Every row gives one point. The ring and each string are closed loops that go straight from each point to the next, and from the last back to the first. Before rounding, they use only three directions, however many columns there are. Count how often each string passes through the ring. Passing back the other way cancels.

Ring (7 x 3):
|  29 |  21 |  24 |
|  26 |  32 |  -4 |
| -15 |  53 | -42 |
| -58 |  56 | -52 |
| -81 |  43 | -30 |
| -58 |  31 |  17 |
| -22 |  25 |  40 |
String (13 x 3):
|   5 |  40 |  58 |
|  11 |  39 |  42 |
|  40 |  31 |  46 |
|  47 |  37 |  37 |
|  -1 |  36 |   6 |
| -11 |  16 |  -8 |
|  27 |   3 |  15 |
|  -7 |  20 |   5 |
|  -6 |  36 |  25 |
|   2 |  42 |  74 |
| -11 |  16 |  68 |
| -18 |   5 |  33 |
|  -5 |  22 |  69 |
Times through: 0

Ring (6 x 6):
|  25 | -19 |  -8 |  -3 |   4 | -10 |
|  41 |  14 |  53 |  32 |  12 |  -4 |
|   5 |  35 |  68 |  34 |  19 |  -7 |
| -27 |  24 |  34 |  10 |  19 | -12 |
| -43 | -17 | -10 | -27 |  20 | -11 |
| -11 | -38 | -31 | -32 |  11 | -10 |
String (28 x 6):
|  13 |  47 |  58 |  44 |   9 | -14 |
|  27 |  49 |  95 |  55 |  19 |  -4 |
|  23 |  44 |  63 |  46 |  10 | -11 |
|  35 |  47 |  96 |  56 |  18 |  -3 |
|  39 |  35 | 121 |  53 |  30 |   8 |
|  19 |  10 |  79 |  24 |  28 |   5 |
|   9 |  14 |  41 |  19 |  15 |  -7 |
|  16 |  45 |  51 |  43 |   7 | -15 |
|  23 |  64 |  97 |  63 |  16 |  -8 |
|  12 |  43 | 104 |  46 |  28 |   1 |
|   1 |  60 |  87 |  51 |  19 | -10 |
| -10 |  56 |  62 |  41 |  14 | -15 |
| -24 |  57 |  67 |  37 |  19 | -14 |
| -20 |  14 |  66 |  10 |  32 |   0 |
|  -7 |  -3 |  37 |   1 |  24 |  -3 |
| -11 |  10 |  16 |   6 |  13 | -13 |
| -18 |   0 |  35 |  -1 |  25 |  -4 |
| -40 |  10 |  36 |  -3 |  27 |  -7 |
| -38 |   7 |  35 |  -4 |  27 |  -7 |
| -19 |  -6 |  43 |  -5 |  30 |   0 |
| -14 |  10 |  16 |   4 |  13 | -13 |
| -28 |  30 |  11 |  12 |   8 | -21 |
| -22 |  29 |  16 |  14 |   9 | -19 |
| -29 |  55 |  27 |  30 |   6 | -25 |
| -21 |  46 |  76 |  32 |  26 |  -8 |
|  -4 |  11 |  77 |  16 |  33 |   4 |
|   1 |   3 |  51 |   9 |  25 |  -1 |
|   3 |  22 |  32 |  21 |  11 | -13 |
Times through: 3
String (23 x 6):
|  19 |   3 |  -6 |  10 |  -1 | -17 |
|  43 |  -4 | -13 |  14 |  -7 | -17 |
|  46 | -16 |  15 |  10 |   6 |  -5 |
|  49 | -17 |  34 |  13 |  13 |   1 |
|  58 |   7 |  22 |  31 |  -2 | -11 |
|  34 |  21 |  13 |  30 |  -4 | -18 |
|  32 |  27 |  20 |  34 |  -3 | -18 |
|  61 |  37 |  72 |  57 |   6 |  -7 |
|  53 |  26 | 100 |  50 |  22 |   5 |
|  27 |   6 |  86 |  25 |  30 |   8 |
|  14 |   2 |  60 |  15 |  25 |   2 |
|  12 |  26 |  31 |  27 |   7 | -14 |
|  26 |  44 |  60 |  47 |   8 | -12 |
|  45 |  54 | 105 |  66 |  17 |  -3 |
|  40 |  27 | 104 |  46 |  26 |   6 |
|  53 |  44 |  94 |  61 |  14 |  -2 |
|  40 |  37 |  48 |  46 |   3 | -13 |
|  23 |  16 |  29 |  24 |   7 | -12 |
|  11 |  -7 |  38 |   5 |  21 |  -1 |
|  37 | -10 |  51 |  15 |  19 |   3 |
|  52 | -14 |  40 |  16 |  14 |   2 |
|  26 | -16 |  30 |   5 |  17 |  -1 |
|   8 |   0 |  11 |   5 |   9 | -11 |
Times through: 1

Ring (10 x 11):
|   0 | -14 |  10 | -41 | -11 |  29 | -55 |   5 |  29 |  40 | -24 |
|  15 | -10 |  32 | -70 |   6 |   0 | -27 |  11 |  35 |  17 | -24 |
|  21 |  -1 |  41 | -71 |  20 | -24 |  -4 |  13 |  28 |  -7 | -16 |
|  18 |  14 |  37 | -39 |  33 | -46 |  17 |   8 |   4 | -35 |   0 |
|  10 |  20 |  26 |  -8 |  33 | -48 |  19 |   1 | -11 | -43 |  10 |
|  -9 |  20 |   0 |  41 |  19 | -31 |   4 | -11 | -28 | -35 |  20 |
| -19 |  14 | -14 |  59 |   6 | -13 | -13 | -16 | -29 | -19 |  20 |
| -27 |   4 | -26 |  61 | -12 |  16 | -42 | -18 | -22 |  10 |  11 |
| -24 |  -5 | -24 |  37 | -21 |  37 | -62 | -13 |  -6 |  33 |  -3 |
| -11 | -12 |  -7 |  -8 | -19 |  41 | -66 |  -2 |  16 |  45 | -18 |
String (25 x 11):
| -46 | -28 | -41 |  64 | -41 |  22 | -50 | -31 |  -1 |  29 |  11 |
| -32 |  14 | -39 |  89 | -14 |  34 | -58 | -20 | -37 |  17 |  14 |
|  -7 |  34 | -12 |  51 |  13 |  19 | -42 |  -3 | -37 |  -1 |   7 |
| -14 |   0 |  -4 |  23 |   0 | -13 | -15 | -12 |  -7 |  -8 |   9 |
| -26 | -22 |  -5 |  27 |  -9 | -45 |  13 | -25 |   4 | -25 |  21 |
|  -8 |  15 |   7 |  35 |  24 | -58 |  29 | -14 | -24 | -54 |  27 |
|  20 |  54 |  25 |  13 |  53 | -36 |  11 |  10 | -40 | -51 |  13 |
|  21 |  44 |  26 |  -5 |  43 | -18 |  -6 |  13 | -26 | -30 |   1 |
|  14 |  25 |  25 | -15 |  31 | -23 |  -4 |   8 | -10 | -24 |   0 |
|   5 |  10 |  17 | -14 |  16 | -17 | -10 |   2 |   0 | -12 |  -1 |
|  -6 | -25 |  23 | -32 |   2 | -56 |  23 | -11 |  27 | -26 |   6 |
|  29 |  25 |  52 | -48 |  52 | -76 |  46 |  12 |  -1 | -64 |   7 |
|  27 |  42 |  40 | -21 |  53 | -48 |  22 |  14 | -21 | -53 |   6 |
|  11 |  28 |  18 |  -1 |  28 | -14 | -11 |   6 | -17 | -20 |   2 |
|  -7 |  -4 |   8 |   0 |   5 | -26 |  -3 |  -8 |   3 | -15 |   6 |
|   0 |  20 |   7 |  14 |  17 |  -9 | -17 |  -1 | -16 | -14 |   5 |
|  -3 |  20 |   2 |  22 |  14 |  -3 | -22 |  -3 | -19 | -10 |   5 |
| -20 |  -7 |  -9 |  29 |  -6 | -13 | -16 | -16 |  -4 |  -6 |  11 |
| -42 | -17 | -35 |  73 | -27 |   1 | -29 | -31 | -13 |   5 |  20 |
| -45 | -25 | -39 |  67 | -37 |  15 | -43 | -31 |  -4 |  22 |  14 |
| -24 | -26 |  -8 |  10 | -20 |  -7 | -22 | -18 |  15 |  10 |   3 |
|  -3 |  12 |   1 |   8 |   5 |  13 | -38 |  -1 |  -8 |   9 |  -4 |
| -19 | -14 | -10 |  14 | -16 |  10 | -38 | -13 |   7 |  18 |  -1 |
| -33 | -29 | -24 |  29 | -34 |  19 | -47 | -22 |  12 |  31 |   1 |
| -26 | -26 | -13 |  17 | -24 |   2 | -31 | -19 |  13 |  16 |   3 |
Times through: 3
String (31 x 11):
|   27 |   57 |   37 |    2 |   64 |  -59 |   32 |   12 |  -40 |  -71 |   16 |
|   32 |   46 |   46 |  -28 |   60 |  -59 |   32 |   16 |  -21 |  -62 |    7 |
|   34 |   47 |   42 |  -35 |   53 |  -25 |    0 |   22 |  -17 |  -34 |   -6 |
|   22 |   33 |   28 |  -26 |   34 |   -5 |  -20 |   16 |  -10 |  -12 |   -9 |
|   38 |   25 |   54 |  -80 |   43 |  -23 |   -3 |   26 |   14 |  -17 |  -20 |
|   33 |  -12 |   61 | -121 |   23 |  -33 |    3 |   21 |   53 |   -3 |  -29 |
|    4 |  -32 |   30 |  -71 |   -5 |  -24 |   -7 |    0 |   48 |    8 |  -16 |
|   -4 |  -22 |   15 |  -36 |   -7 |  -14 |  -15 |   -5 |   30 |    7 |   -8 |
|   13 |    7 |   21 |  -41 |   11 |   13 |  -38 |   11 |   14 |   16 |  -19 |
|   25 |   22 |   28 |  -57 |   19 |   36 |  -58 |   24 |   12 |   30 |  -32 |
|   24 |   -5 |   33 |  -91 |    3 |   39 |  -63 |   23 |   42 |   49 |  -43 |
|    4 |  -39 |   26 |  -87 |  -18 |    9 |  -39 |    5 |   61 |   40 |  -32 |
|   -5 |  -32 |   17 |  -50 |  -13 |   -9 |  -21 |   -4 |   41 |   18 |  -14 |
|    1 |   -7 |   15 |  -29 |    1 |   -4 |  -24 |    1 |   18 |    8 |  -10 |
|   11 |   13 |   20 |  -29 |   15 |    6 |  -31 |    9 |    5 |    6 |  -13 |
|    2 |  -17 |   22 |  -45 |    1 |  -19 |  -11 |    0 |   29 |    2 |  -10 |
|   16 |  -22 |   45 |  -87 |   11 |  -41 |   10 |    7 |   46 |  -10 |  -16 |
|   34 |   10 |   58 |  -88 |   39 |  -46 |   17 |   20 |   25 |  -28 |  -15 |
|   36 |   31 |   54 |  -63 |   51 |  -47 |   19 |   21 |    2 |  -41 |   -7 |
|   16 |    2 |   44 |  -47 |   34 |  -77 |   45 |    2 |   13 |  -55 |    8 |
|   -1 |   -5 |   22 |  -16 |   16 |  -55 |   24 |   -7 |    8 |  -37 |   11 |
|  -10 |  -13 |   16 |   -1 |   10 |  -66 |   33 |  -16 |    7 |  -43 |   19 |
|   -1 |   26 |   14 |   33 |   35 |  -65 |   36 |  -10 |  -31 |  -64 |   28 |
|    3 |   49 |    7 |   53 |   43 |  -39 |   13 |   -3 |  -52 |  -56 |   26 |
|    4 |   42 |    5 |   37 |   32 |  -12 |  -13 |    1 |  -40 |  -29 |   12 |
|    1 |   50 |   -1 |   59 |   36 |  -18 |   -6 |   -2 |  -54 |  -41 |   21 |
|  -13 |   32 |   -7 |   70 |   26 |  -40 |   13 |  -15 |  -47 |  -51 |   32 |
|  -19 |    2 |   -4 |   44 |    8 |  -47 |   17 |  -20 |  -18 |  -40 |   26 |
|  -11 |   -4 |    4 |   10 |    3 |  -26 |   -3 |  -11 |    0 |  -16 |    9 |
|    4 |   28 |   10 |   17 |   26 |  -16 |  -10 |    1 |  -24 |  -24 |    8 |
|   14 |   48 |   19 |   20 |   46 |  -32 |    7 |    6 |  -39 |  -47 |   14 |
Times through: 2
